Each wall is flat, endless, passes through zero and stands at right angles to its row. A trip goes straight from one point to another. Which walls does it cross, in order?

Walls:
(1): [ 4 -6]
(2): [-11 -25]
(3): [  4 -10]
(4): [ 3 -8]
(5): [ 18 -11]
Trips:
[  2 -12] to [ -4 -14] -> none
[ -7 -43] to [17 -3] -> 2

Walls:
(1): [-24   6   5   1  10  26   5  33]
(2): [  7 -24  34   7  -9 -39  -3 -15]
(3): [  5   0 -16 -10 -17  46 -22 -24]
Trips:
[ -4  -1  18  49   2  22 -42 -14] to [ 49 -13   1   0   8 -10 -48   1] -> 1
[-7 17  4 16  3 11  7 -2] to [ -1  20  -7  -1   6   0 -26   9] -> none
[  4 -12  14  11  26  -4  -5 -15] to [  7 -26  10 -17   2  -8  20  22] -> 1
[ 14  -6  25  11 -10 -25   3 -18] to [ 12 -21  10  23   3   1  -6  -5] -> none
[-14  37 -31 -23  -5  34   5  18] to [ 17 -21 -20  15  31 -11   7   8] -> 3, 1, 2
[-21   0  11 -14 -16 -15  13  -5] to [-47  12 -11  -7 -17  -5   3 -60] -> 3
[29 10 13 16 -1  4 29  0] to [ -5  -3  22 -22  13   1 -29   9] -> 1, 3
[ 10 -15  -4  23 -17 -24  -1  10] to [ 18  -9  24  -5  13  -1 -15  26] -> 1

Walls:
(1): [ 14  12 -34   4 -60  20 -12   2 -10 -21   0 -25  24 -30]
(2): [-12  13   7   9  12   6 -24   0  -9   9  24  -2  -8   8]
(3): [ -2  16  24  -2  30 -10  17   9  11   2  -4  -7 -33   5]
(4): [-35  -9  11  -5  -9   4  32 -19 -23  -7 -13 -16  23 -13]
(5): [-18  -3   8   2  11  -2 -19   1  -3 -16  -4  -4 -14  17]
(6): [-15   1 -17   2  13  16   7 -26  10  12 -14   8  16  20]
Trips:
[  2  24  19   6 -19  16 -13  -4   8  11 -19  39   9  10] to [-13 -11  -7   6  -4 -27  10  23  -6   5   0  12  17  19] -> 2, 4, 5
[  9 -23   0  -9   1  13   5   1  -7  10   8  29  -7 -17] to [ -3 -25   6  12   9  -8  16  -2 -40 -26 -17  22   3  10] -> 4, 5, 6
[  1 -14 -20  15  10 -11  23  27  22  22   2 -14  -7 -17] to [  6  22  36  22  -4   1 -34 -36   5 -15  15 -18  -9   3] -> 2, 5, 1
[-24  -5 -17  24 -26 -10  27  19 -12  -2   4 -34  -6   4] to [ 24  21 -10  12   8 -17   2   8  -7   1  13 -33 -18  -7] -> 3, 2, 4
[ 27 -36   8  -9  19 -27  40  17  -6  12  -8  18 -13 -46] to [  6  42  15  10  14 -35  22 -19  -9   2  -5 -20   8 -36] -> 1
[-39   6  12  -8   5  28  14 -13   6  15 -14  15   7   7] to [-22   0  26   4 -18  21  -8   4   2   9  12  -8 -12 -27] -> 1, 6
